Each row is a point. The ring and each string are closed loops that go straight from each point to the next, and from the last back to the first. Before rounding, they use only three directions, however many columns there are. How many times does the string pass through the ring? Passing back the other way cancels.

Ring (7 x 3):
0.53,0.53,-0.34
-0.03,0.69,-0.43
-0.56,0.50,-0.32
-0.98,-0.06,-0.01
-0.78,-0.39,0.31
-0.20,-0.35,0.45
0.44,-0.02,0.19
String, 15 rows:
-1.33,0.17,-0.32
-1.09,-0.29,-0.25
-0.50,-0.25,-0.19
-0.47,-0.03,0.23
-0.43,-0.04,0.52
-0.22,-0.28,0.77
0.32,-0.44,0.55
0.59,-0.22,0.09
0.42,-0.03,-0.24
0.16,0.19,-0.15
0.34,0.65,-0.02
0.39,1.09,-0.20
-0.01,1.10,-0.21
-0.41,0.94,0.02
-0.94,0.80,-0.15
Times through: 2
String:
0.14,-0.16,-0.12
0.11,0.07,0.10
0.20,0.35,0.46
0.77,0.18,0.39
0.91,-0.08,0.05
0.56,-0.24,-0.25
0.24,-0.12,-0.16
0.06,0.10,0.11
0.21,0.19,0.46
0.44,-0.08,0.55
0.45,-0.38,0.48
0.18,-0.47,0.02
0.01,-0.25,0.07
-0.15,0.11,0.13
-0.03,-0.04,0.65
0.01,-0.01,0.87
-0.07,0.11,0.45
-0.04,-0.04,0.11
0.14,-0.29,-0.04
0.41,-0.32,0.14
Times through: 2

Ring:
0.94,-0.32,-0.25,-0.29,0.14,0.20,-0.23,-0.27
0.85,0.18,-0.33,0.03,0.47,0.35,-0.26,-0.14
0.20,0.51,-0.29,0.37,0.53,0.24,-0.13,0.11
-0.43,0.39,-0.25,0.44,0.28,0.01,0.07,0.25
-0.78,0.05,-0.26,0.31,-0.07,-0.18,0.22,0.27
-0.67,-0.56,-0.19,-0.08,-0.47,-0.35,0.27,0.11
-0.13,-0.81,-0.10,-0.35,-0.48,-0.30,0.14,-0.07
0.67,-0.65,-0.14,-0.42,-0.15,-0.01,-0.11,-0.25
String:
1.12,0.15,0.25,-0.04,0.63,0.19,-0.42,-0.11
1.52,-0.28,-0.70,-0.40,0.25,0.55,-0.34,-0.50
1.13,-0.48,-0.77,-0.43,-0.02,0.41,-0.19,-0.45
0.38,-0.28,-0.58,-0.15,-0.05,0.18,-0.02,-0.17
0.29,-0.13,0.02,-0.03,0.15,-0.04,-0.10,0.00
0.66,0.06,0.39,0.00,0.45,-0.02,-0.29,0.01
0.39,0.02,-0.50,0.03,0.19,0.24,-0.08,-0.09
0.53,0.26,-0.77,0.14,0.35,0.45,-0.12,-0.13
0.81,0.52,-0.88,0.24,0.60,0.65,-0.23,-0.16
1.14,0.49,-0.31,0.15,0.77,0.51,-0.40,-0.15
Times through: 0

Ring, 8 rows:
1.48,0.33,-0.13,0.02,-0.20,-0.17,-0.08,0.38,0.07,-0.07,-0.10
0.89,1.04,-0.08,0.18,-0.03,-0.51,-0.13,0.34,0.17,0.15,-0.25
-0.27,1.12,0.14,0.30,0.21,-0.60,-0.14,0.19,0.25,0.47,-0.26
-0.85,0.64,0.35,0.27,0.27,-0.41,-0.10,0.08,0.24,0.59,-0.11
-1.00,-0.10,0.39,0.19,0.26,-0.10,-0.06,0.01,0.19,0.56,0.03
-0.45,-0.86,0.09,0.08,0.14,0.24,-0.05,0.03,0.11,0.32,0.09
0.64,-0.97,-0.21,-0.02,-0.07,0.33,-0.05,0.16,0.04,0.00,0.05
1.22,-0.62,-0.22,-0.05,-0.18,0.21,-0.06,0.27,0.02,-0.11,0.02
String (20 x 11):
-0.54,-0.39,1.05,-0.04,0.01,0.12,0.08,0.10,0.05,0.48,0.41
-1.35,-0.92,0.84,0.05,0.20,0.27,0.05,-0.07,0.10,0.61,0.36
-1.30,-1.08,0.07,0.17,0.33,0.28,-0.07,-0.12,0.16,0.50,0.05
-0.78,-0.87,-0.44,0.23,0.31,0.17,-0.14,-0.06,0.19,0.34,-0.17
-0.76,-1.43,0.00,0.07,0.19,0.46,-0.04,-0.06,0.09,0.33,0.13
-0.07,-0.93,0.72,-0.10,-0.07,0.35,0.07,0.12,0.00,0.28,0.41
0.21,-0.36,0.60,-0.05,-0.08,0.11,0.03,0.19,0.04,0.25,0.26
0.15,-0.13,-0.22,0.16,0.10,-0.07,-0.12,0.15,0.15,0.21,-0.15
-0.05,-1.04,-0.63,0.15,0.17,0.28,-0.14,0.03,0.13,0.13,-0.18
-0.20,-1.66,-0.58,0.08,0.16,0.54,-0.10,-0.03,0.09,0.11,-0.05
-0.11,-1.41,0.48,-0.11,-0.05,0.53,0.06,0.07,-0.01,0.21,0.39
-0.49,-1.51,-0.13,0.05,0.15,0.50,-0.05,-0.04,0.08,0.24,0.11
-0.59,-0.98,-0.58,0.22,0.29,0.22,-0.15,-0.04,0.18,0.27,-0.20
-0.52,-0.60,-0.41,0.22,0.26,0.08,-0.14,0.00,0.19,0.31,-0.19
-1.21,-0.98,-0.09,0.21,0.34,0.22,-0.09,-0.11,0.18,0.48,-0.03
-0.99,-0.76,1.03,-0.02,0.09,0.24,0.08,0.01,0.06,0.55,0.44
-0.52,-0.33,0.68,0.04,0.08,0.06,0.02,0.09,0.10,0.44,0.24
-0.35,-0.11,0.00,0.18,0.18,-0.09,-0.10,0.09,0.17,0.36,-0.09
-0.72,-0.18,-0.20,0.26,0.30,-0.10,-0.14,0.01,0.22,0.42,-0.19
-0.08,-0.03,0.08,0.14,0.10,-0.10,-0.08,0.14,0.15,0.30,-0.05
Times through: 1

Ring, 9 rows:
1.08,0.05,0.18,-0.51,0.09,-0.38,-0.19,0.51,-0.16,-0.05,0.35,-0.26,0.02,-0.07
0.53,0.26,0.02,-0.41,0.28,-0.48,-0.01,0.39,-0.15,-0.16,0.45,-0.22,-0.31,-0.08
-0.42,0.32,-0.20,-0.27,0.30,-0.50,0.08,0.14,-0.08,-0.12,0.28,-0.29,-0.75,-0.17
-0.98,0.08,-0.38,-0.15,0.09,-0.34,-0.04,-0.06,-0.04,0.09,-0.13,-0.38,-0.86,-0.26
-0.97,-0.22,-0.53,-0.03,-0.12,-0.13,-0.20,-0.11,-0.06,0.26,-0.42,-0.33,-0.64,-0.27
-0.68,-0.40,-0.58,0.02,-0.23,0.00,-0.32,-0.06,-0.10,0.34,-0.52,-0.27,-0.37,-0.24
0.26,-0.62,-0.37,-0.10,-0.39,0.11,-0.51,0.17,-0.15,0.41,-0.52,-0.23,0.15,-0.18
1.04,-0.61,-0.02,-0.35,-0.43,0.05,-0.60,0.39,-0.17,0.38,-0.37,-0.30,0.41,-0.15
1.45,-0.35,0.26,-0.55,-0.26,-0.16,-0.49,0.55,-0.17,0.21,-0.02,-0.33,0.38,-0.11
String:
0.19,-0.01,0.30,-0.63,-0.14,-0.43,-0.27,0.25,-0.01,0.17,-0.06,-0.62,-0.49,-0.28
-0.51,0.28,0.39,-0.73,-0.02,-0.65,-0.11,0.10,0.09,0.10,0.01,-0.82,-1.06,-0.38
-1.47,0.43,-0.40,-0.16,0.35,-0.56,0.20,-0.14,0.00,-0.09,0.12,-0.40,-1.28,-0.27
-1.45,0.10,-0.33,-0.21,0.01,-0.39,-0.05,-0.19,0.04,0.17,-0.28,-0.55,-1.14,-0.35
-1.26,-0.30,0.04,-0.49,-0.50,-0.27,-0.42,-0.20,0.13,0.53,-0.80,-0.92,-1.02,-0.51
-1.51,-0.18,-1.09,0.38,0.10,-0.02,-0.03,-0.25,-0.14,0.16,-0.37,-0.01,-0.69,-0.18
-0.58,-0.09,-1.03,0.37,0.29,-0.04,0.03,0.02,-0.25,-0.03,0.02,0.23,-0.26,-0.01
-0.01,-0.32,-0.31,-0.17,-0.18,-0.09,-0.32,0.15,-0.12,0.25,-0.28,-0.27,-0.17,-0.19
0.43,-0.88,0.05,-0.43,-0.80,0.14,-0.81,0.17,-0.05,0.69,-0.91,-0.61,0.18,-0.34
0.88,-0.85,-0.18,-0.23,-0.60,0.22,-0.72,0.30,-0.17,0.53,-0.64,-0.28,0.51,-0.18
0.88,-0.47,-0.51,0.02,-0.10,0.10,-0.36,0.37,-0.28,0.16,-0.10,0.10,0.48,0.00
0.64,-0.27,-0.19,-0.23,-0.09,-0.12,-0.31,0.33,-0.18,0.14,-0.05,-0.17,0.10,-0.10
0.51,-0.18,-0.16,-0.26,-0.05,-0.18,-0.26,0.31,-0.16,0.11,0.00,-0.21,-0.02,-0.11
0.53,0.04,-0.56,0.04,0.34,-0.19,0.00,0.35,-0.28,-0.16,0.38,0.19,0.06,0.06
1.65,0.18,0.32,-0.59,0.22,-0.46,-0.14,0.69,-0.21,-0.19,0.63,-0.18,0.20,0.01
0.42,0.35,-0.51,0.00,0.59,-0.38,0.20,0.38,-0.28,-0.36,0.70,0.21,-0.17,0.09
0.14,0.03,-0.28,-0.19,0.15,-0.28,-0.09,0.24,-0.16,-0.01,0.15,-0.16,-0.27,-0.10
Times through: 2
